Each row is a point. The ring and each string are closed loops that go straight from each point to the next, and from the last back to the first. Before rounding, they use only three directions, however many columns there are. Count how often each string passes through the ring. Passing back the other way cancels.

Ring (9 x 4):
[35 43 -6 -10]
[18 49 -53 5]
[3 28 -66 9]
[-4 3 -54 6]
[2 -32 -19 -8]
[20 -45 7 -22]
[41 -36 29 -33]
[48 -9 37 -32]
[43 26 20 -20]
String (16 x 4):
[0 -15 9 -6]
[-4 -55 25 -14]
[29 -70 20 -33]
[52 -45 5 -37]
[64 -37 19 -43]
[49 -3 -15 -25]
[59 6 -15 -28]
[57 33 40 -28]
[41 60 31 -13]
[48 40 -49 -12]
[28 24 -32 -8]
[9 23 -15 0]
[29 26 -75 -3]
[8 28 -111 12]
[-21 1 -62 15]
[-21 -19 -10 5]
Times through: 0

Ring (6 x 6):
[-9 5 70 23 -24 21]
[2 25 33 -37 21 18]
[12 11 -17 -59 1 13]
[6 -6 -48 -35 3 -17]
[-13 -13 -23 24 22 -46]
[-16 -16 25 50 -16 -22]
String (22 x 6):
[0 12 0 -28 23 -5]
[5 20 -25 -58 48 -11]
[20 5 -56 -80 -4 7]
[26 -20 -59 -63 -82 28]
[9 -14 -23 -22 -46 8]
[-5 4 -14 -11 33 -26]
[-12 5 -51 -10 85 -67]
[-14 -15 -66 15 56 -78]
[-13 -26 -37 37 4 -54]
[-3 -27 4 30 -61 -2]
[-19 -26 12 66 -18 -36]
[-23 -7 25 54 27 -41]
[-18 2 28 33 33 -30]
[-5 -10 35 22 -43 11]
[-3 -22 82 50 -114 48]
[-8 -7 112 51 -89 53]
[-14 20 70 15 27 5]
[-7 12 25 -4 27 -8]
[1 6 35 -10 -20 20]
[9 15 50 -35 -36 49]
[13 27 35 -63 -9 46]
[13 9 13 -47 -32 34]
Times through: 0
String (24 x 6):
[-8 0 10 7 10 -15]
[-22 -4 28 48 28 -37]
[-20 -15 51 67 -21 -15]
[-20 -17 66 74 -37 -5]
[-13 -33 82 85 -112 28]
[-5 -26 54 51 -95 26]
[-6 -9 26 21 -29 1]
[-15 8 13 15 49 -34]
[-22 -9 15 51 29 -45]
[-24 -20 -6 63 23 -60]
[-13 -28 -24 43 -14 -43]
[-3 -18 -17 11 -26 -16]
[-1 -6 -3 -2 -12 -7]
[5 -20 -49 -14 -26 -18]
[7 -16 -24 -15 -44 3]
[-2 0 -1 -9 1 -8]
[-5 8 -34 -24 57 -39]
[1 1 -72 -40 56 -49]
[10 -19 -90 -38 -5 -34]
[6 -21 -51 -14 -29 -18]
[1 -16 -16 0 -33 -6]
[-2 -23 -23 15 -33 -18]
[-10 -25 -16 34 -21 -31]
[-7 -17 8 26 -32 -10]
Times through: 3

Ring (9 x 9):
[-23 32 19 36 23 -7 -41 1 24]
[-57 12 11 -5 42 -15 -42 -14 26]
[-65 -2 4 -32 58 -17 -42 -19 10]
[-44 -13 6 -30 67 -16 -42 -10 -38]
[2 0 3 -8 62 -5 -41 8 -64]
[11 17 -6 -4 54 3 -40 11 -35]
[14 48 -20 -1 38 15 -38 11 34]
[10 62 -14 19 22 15 -38 10 63]
[-2 48 11 44 17 3 -40 8 37]
String (29 x 9):
[-18 26 8 15 36 -4 -41 1 11]
[-43 42 -4 0 28 -1 -40 -10 80]
[-29 38 22 45 15 -7 -41 -1 42]
[-41 46 -6 1 26 1 -39 -10 87]
[-22 32 0 6 36 -1 -40 -1 31]
[-19 40 -1 12 30 1 -40 0 45]
[-9 62 -6 26 15 9 -39 3 81]
[20 82 -7 51 2 19 -37 15 89]
[33 67 -3 50 12 17 -38 21 43]
[11 39 1 24 32 6 -40 12 6]
[-4 40 -12 -1 38 8 -39 5 32]
[-3 46 -27 -19 42 13 -38 3 51]
[12 42 -32 -26 50 17 -38 9 29]
[36 15 -3 8 56 6 -40 22 -69]
[17 7 16 26 49 -4 -42 17 -74]
[-10 20 -3 -5 48 -1 -40 3 -6]
[-17 24 -20 -31 55 4 -40 -2 19]
[12 13 -12 -18 62 4 -40 11 -42]
[34 12 -5 0 61 6 -40 21 -74]
[29 14 11 27 48 1 -41 21 -71]
[19 21 9 25 42 1 -41 16 -42]
[37 46 -10 23 35 15 -39 22 -5]
[10 86 -52 -21 26 32 -35 6 134]
[2 74 -33 -3 22 22 -37 5 109]
[21 84 -16 39 5 23 -37 14 98]
[23 49 20 68 13 5 -40 20 3]
[19 55 29 86 2 3 -40 19 16]
[10 37 38 82 10 -5 -41 16 -14]
[-7 25 22 42 28 -6 -41 8 -11]
Times through: 3
String (30 x 9):
[-50 -18 20 -14 62 -23 -43 -11 -47]
[-86 -14 1 -55 69 -22 -43 -28 11]
[-99 0 -15 -72 65 -17 -41 -35 65]
[-68 18 -13 -44 52 -8 -41 -22 63]
[-33 12 10 2 45 -10 -41 -5 -1]
[-16 13 17 19 41 -9 -42 3 -23]
[-32 27 -3 -7 41 -3 -40 -6 35]
[-49 41 1 6 25 -4 -40 -12 82]
[-29 42 -1 10 27 0 -40 -4 61]
[-10 24 9 17 38 -3 -41 4 -3]
[12 36 20 53 22 0 -40 15 -9]
[19 69 1 52 8 14 -38 16 59]
[5 80 -24 17 13 21 -37 7 111]
[-10 58 -21 -2 28 13 -38 1 81]
[-6 34 -2 11 36 3 -40 5 20]
[12 33 10 35 31 2 -40 14 -10]
[32 65 -1 51 13 16 -38 21 38]
[16 38 12 44 26 3 -40 16 -6]
[23 60 9 59 11 10 -39 18 31]
[22 73 13 76 -3 12 -39 18 58]
[13 52 29 82 3 1 -40 17 17]
[-2 26 28 53 25 -7 -41 10 -20]
[-15 21 18 29 33 -8 -41 4 -8]
[-25 8 40 49 30 -19 -43 2 -34]
[-76 6 21 -2 39 -22 -42 -21 32]
[-81 0 11 -24 50 -21 -42 -24 30]
[-33 -4 25 12 49 -18 -43 -3 -43]
[-28 7 12 2 48 -11 -42 -3 -18]
[-44 12 -2 -23 52 -9 -41 -11 17]
[-23 1 18 8 50 -13 -42 0 -40]
Times through: 2

Ring (9 x 11):
[-34 -18 5 12 -3 46 76 -34 -31 -8 38]
[-18 -29 20 19 14 44 56 -44 -27 -10 29]
[4 -34 39 11 31 34 13 -47 -11 -6 15]
[16 -25 54 -23 41 13 -47 -36 20 6 3]
[22 -5 46 -40 30 10 -63 -17 38 8 -3]
[36 38 10 -45 -9 25 -47 25 57 1 -10]
[33 56 -17 -36 -35 41 -9 41 52 -6 -6]
[9 49 -27 -23 -43 48 32 33 30 -9 9]
[-31 10 -14 -4 -25 48 73 -7 -13 -7 34]
String (29 x 11):
[-65 -13 -16 17 -23 55 125 -32 -51 -10 56]
[-24 21 -30 8 -40 61 95 4 -15 -15 32]
[6 27 -16 -5 -29 52 45 11 11 -12 13]
[-9 13 0 -18 -14 37 27 -2 9 -3 19]
[-10 9 6 -22 -8 32 18 -6 11 0 19]
[13 32 -11 -18 -26 44 21 17 25 -8 7]
[39 79 -49 -20 -66 62 31 63 50 -18 -7]
[40 91 -58 -26 -76 64 33 74 56 -18 -8]
[8 62 -36 -33 -54 48 32 45 37 -8 9]
[-23 14 2 -32 -13 29 22 -2 10 3 25]
[-2 15 1 -17 -13 38 22 0 13 -4 15]
[12 41 -29 -3 -42 59 53 25 17 -16 10]
[-34 27 -37 1 -48 59 101 9 -15 -13 37]
[-63 -6 -16 5 -25 49 109 -24 -40 -6 53]
[-58 -25 7 5 -2 39 84 -42 -41 -3 50]
[-49 -35 4 35 0 55 112 -52 -56 -14 49]
[-5 -18 8 28 2 54 66 -33 -24 -16 23]
[12 -4 11 10 2 47 31 -19 0 -12 11]
[-17 -20 29 -12 17 26 13 -34 -5 2 24]
[-27 -48 49 -2 40 21 14 -61 -22 3 30]
[9 -54 54 27 49 35 12 -67 -21 -9 14]
[40 -32 39 35 34 48 10 -44 -4 -18 -3]
[22 -13 25 10 16 42 10 -26 5 -11 5]
[5 -9 22 -5 11 35 11 -22 5 -5 13]
[-8 -17 27 -7 16 30 13 -31 -2 -1 19]
[15 -3 12 8 3 46 26 -17 3 -12 9]
[4 -1 13 -4 2 39 20 -16 5 -6 14]
[-24 -17 23 -12 11 29 25 -32 -9 1 28]
[-58 -32 10 12 3 41 89 -49 -46 -4 51]
Times through: 1
String (24 x 11):
[-32 -25 26 -8 16 28 32 -40 -17 2 33]
[-51 -38 25 2 17 31 59 -54 -37 1 45]
[-59 -33 8 16 2 44 96 -50 -50 -6 52]
[-33 0 -18 19 -26 59 103 -17 -31 -15 38]
[6 18 -8 -2 -20 49 41 3 8 -11 13]
[4 43 -35 -4 -48 60 65 26 13 -16 15]
[14 36 -16 -15 -30 48 28 20 24 -10 7]
[15 29 -5 -20 -20 41 11 14 27 -7 6]
[32 45 -12 -25 -29 43 -1 31 43 -8 -4]
[7 13 10 -22 -4 32 0 -1 22 -2 9]
[9 24 11 -43 -6 23 -25 10 38 5 5]
[62 74 -11 -57 -34 32 -60 61 86 -2 -26]
[75 77 -22 -37 -41 46 -39 64 81 -12 -30]
[31 38 -4 -27 -20 38 -10 24 43 -6 -4]
[-9 6 15 -29 0 25 1 -9 15 3 17]
[29 79 -43 -37 -62 52 17 63 55 -10 -3]
[18 72 -52 -19 -68 62 53 55 35 -16 6]
[-26 42 -43 -11 -56 58 88 24 0 -11 31]
[-17 25 -32 9 -42 63 93 7 -11 -16 29]
[-1 8 -1 0 -12 47 42 -7 1 -10 17]
[-46 -26 19 -4 9 31 54 -42 -28 1 42]
[-52 -43 15 27 11 46 96 -59 -55 -9 49]
[-16 -27 7 37 3 58 86 -42 -37 -18 30]
[0 -4 12 -1 1 40 28 -18 0 -7 16]
Times through: 4
